Each row of a before or after table is a point. The points were changed in one or more steps. Then noise was added and the rows were shuffled. The steps act on how far a point lies along the listed directions, d1 being the first. What was done? A step turns or swaps two directions, mirrors them in a line or flattens them onto one, adds a multiple of one to another, or multiplies one. Angles are multiples of 10 degrees, from the lower direction toward the higher: turns from -170 to 170, lines from 10 to 170 but not 90. Use the fewest steps. Two steps may share a direction if one is a turn and the other turns, adds or multiplies; they go together, in the order done. Otherwise the lowest direction goes first.
In the rows, 100 means zero.

Directions:
(1): 73 74
(2):  74 127
Before (10 x 2):
0:  77  84
1: 158  89
2: 144 111
3:  83  73
4: 127 105
5:  72  69
6:  90 105
7: 123  75
8: 136  98
9: 116 107
After (10 x 2):
0: 143 102
1: 170 101
2: 126 109
3: 133  84
4:  90 105
5:  74  71
6: 151 116
7:  86  76
8:  77  81
9: 119 111
Steps: add 0.3 times d2 to d1

Directions:
(1): 149 115  71  76 102 111
(2): 103  73  95  91 155  81
(3): 117  57 119 105  94 140
(4): 134 110 147 108  99  73
(5): 99 68 93 68 67 68
Before (8 x 6):
0: 138 101  97  80 115  89
1: 133 107  72  68  90  99
2:  52  70 101  92  58 142
3: 137 101  87 103 120 117
4:  35 144  58 137  94 118
5: 122  86  77  65 119  82
6:  86 110 111  80 100  91
7:  37 115  71 106 121 143
After (8 x 6):
0:  81 107 104  81  99 105
1: 101 140 161 132 131 108
2: 113  98  66  79 136 110
3: 142  98  94  89 107  93
4: 101 147 146 159  98  92
5: 123  90  75  73 109  96
6:  65 124 126 129  94 148
7: 128 116  66  80 104 122
Steps: multiply d3 by 0.4; turn d4 and d5 by 100 degrees

Directions:
(1): 115  51  98 129 100 106 101  93 152 126 107  62
(2): 104  99  68  29 110 123  73 113 114 113 107  81
(3):  99 100 157  83  82  86  89 130 107 149 120 122
(4): 118 125 117 120 109 125  34  70 111 104  77 112
Before (11 x 12):
0:  93  65  60  13 122 125  91 121 130 135 123  36
1: 101 130  61  73 119 129  87 102  91  69  78 104
2:  86  94 105  60 101  82 133 136  91 105 117 121
3: 130 100  79  89  99 132  38  88 135 126  96  83
4:  96  53  75  63  95 112 116 121 126 104 130  54
5:  97 112 140 117  91  93  88 101  85 115 101 136
6: 107  96 140 130  78  87  67 103 138 130  91  91
7:  98  90  76  56  95  97 119 120 101 111 120  95
8: 107  57 117  68  94 112  88 109 140 133 111  61
9:  96  97  41  53 129 104 118  94 129 100 105  89
10: 126  21 102  99  79  76 157 122 143 122 140  82
After (11 x 12):
0: 114  74  98  78 108 129  62  83 133 109  90  64
1: 106 128 124  85 114 111  54 100 100 108  89 135
2: 105  89  75 145  95  97  91  74 131  76  74  64
3: 107  80 122  63  93 122  56 116 132 129 122  82
4: 110  82  30  71  99 112 109 103 110  91 105  66
5:  98  98  88  10 123 133  46 115 119 144 112  67
6: 154  58 146 126  88 112  50  82 161 141 110 105
7:  99 109  89 136 108 105  96  71  86  73  84 113
8:  85 118  83  44 103 103 127 143  81  91 103 116
9:  97 109  96  35 114  94 101 118 125 141 119 119
10: 111 115 105  64  96 110  63 107 103 122 105 116
Steps: add -0.3 times d2 to d1; turn d3 and d4 by 120 degrees
